Each wall is flat, endless, passes through zero and stands at right angles to its row. A trip goes straight from one point to another. Which walls does it cross, in order?
In the rows, zero is written as 128.

Walls:
(1): [144 130 162]
(2): [189  76 103]
(3): [116 168 119]
(4): [ 87 128 125]
(5): [134 133  98]
(6): [176 137 118]
Trips:
[110  96 168] to [121 147 173] -> 3
[124 144 149] to [121 100 131] -> 3, 2, 1
[133 119 166] to [159 122 128] -> 2, 6, 5
[109  84 113] to [124 107  96] -> none

Walls:
(1): [ 99 119 113 158 122 106 149  88 105 137 158  67]
(2): [116 117 158 164 156 113 109  92 140 136 104 118]
(3): [185 124  84 150 143 126 152 143 165 113 113 104]
(4): [141 121 147 130 131 106 101  58  85 136 126 133]
(5): [147  88 106 133 130 113 153  84  64 209 117 116]
(6): [117 106 103 138 127 127 175 116 112 153 126 148]
Trips:
[134  83 133 147 164 139 188 141 143 171 159 169] to [130 101 147 149 134 131 112 103 146 146 142 115] -> 2, 1, 4, 3, 6
[106 120 119  81 164 144 134  99 169 113 100 117] to [141 100 108 112 124 101 152  97 172 130  89 144] -> 6, 5, 4
[179 123 150 155 146 141 166 148 157 100 161 169] to [146 149 140 146 130 154 139 147 131 106 113 113] -> 6
[148 133 153 116 132 148 132 122 157 110 112 114] to [112 142 152 169 151 112 166  84  85 140  83 101] -> 4, 1, 5, 6, 3
[122 124 129 107 115 100 119 159 135  84  80 136] to [111 171 110 107  95 140 111 141  90  88 159 115] -> 3, 1

Walls:
(1): [159  95 124 116 172 136 138 129 145 129 160 206  87 139 154 140 129 136
  90 130 139 155 134 145 100  96 137 133 114 109 133 179]
(2): [137 158 179  87 136 133 158 125 122 147 101  89 138 156 154 100 134 102
  92 130 165 132 140  77 129 121 137 139 144 153 167 100]
(3): [161  85 125 126  92 158 136 147 157 127  92 140 150 120 149 134 117 113
 121 135  98  56  92 182 141 108 108 208 166 117  71 178]
(4): [160 102 128 133 147 181 111 126 148 145 119 123 116  98 116  97 106 142
 158 171 127 100 124 108 126  92 116 134 103 139 114 132]
(5): [113  94  98 120 186 133  98 138 128 114 121 170 130 150 116 166 100 115
 142 149 115 107 103 135 185 120  92 128 116 120  64 151]
(6): [113 162 114  98 143 114 125 111 156  45 148 140 141 146 130 137 146  92
 150 117 106  79  98 134 191 111 172 114 170  95  88 138]
(7): [ 85 129 103 178 116 101 122 132 124 165 146 149 151  82 150 151 163 105
 112 140 120 136 116  95 100  85 115 144 105  99 130 187]
(8): [104  72  95 161 187 105  99 105 100 114 164 151 105 125 139 141 176 120
 156  92 133 179 147 111 118 169 148 129 113 117 155 126]
(9): [141 108 134 149 139 124 135 128  90 107 125 103 144 104 123 100  68  90
  70 128 120 126 120  90 115  81 121 159 137 109 167 110]
(10): [136 156 146 132  75 118 107 136 111 123 109 147  84 117 107 114  78 173
 100 150 173 124 109 176  99 143 122  97 129 140 150 130]
(11): [115 139 156 127  86 143  66 143 162 174 133 165 113 110 159 165 170 158
 132 131 125 124 135 158 133 121 133  57 116 139 138 155]
Trips:
[127 142 143 130 127 139 111 144 150  95 193 181 122 147 141 119 108 120
 116 132 153 149 155 116 153 122 148 150  58 151 154 153] to [130 123 148 108 176 164 112 121 111 115  70 101  82 134 132  98 157 120
 142 131 146 121 181 109 144 105 136  98 161  68 132 141] -> 2, 9, 10, 7, 11
[109  79 147 107  94 151 103  76 114 132 142 167  88 147 131 102 103 149
 137 157 137 140 116 154 149 149 157 149  71 138 125 109] to [133  95 152 120 111  76 123 134 138 131 111 183 141  92 117 103 145 124
 149  91 112 118 156 111 118  94 100 164 142 143 140 141] -> 3, 7, 9, 5, 10
[102 128  89  99 137 123 163 149 108 144 159 111 116 133 125 116 113 152
 136 137 164 149 150 112 105 159 137 166 109  63 129 109] to [145 149 139 145 185 139 155 156  82 150  85 137 181 129 124 159 122 162
 115  99 119 145 161 121 129 146  83 190 119 118 162 140] -> 5, 3
[125 130 126 121 133 106 138 142  91 140  97 136 142 118 157 107 166 149
 103 107 130 112 142 147 133 176 135 116 157 125 162 119] to [113 156  91  97  87 142 116 154 102 163 188 141 115 138 115 120 131 114
 107  73 148 123 171 144 105 154 129 143 132 142 118 132] -> 1, 2, 7
[110  95 171  79  82 133 150 128 107 130 146 106 151  93 125 124 186 137
 177 165 102 119 121 124 107 168 140  96 105 163 165  93] to [153 133 128 147 152 115 116 123 125 130 115 102  83 146 149 198 151 123
 155 105 138  99  99  82 119 155 123 105 135 126 143 121] -> 4, 6, 5
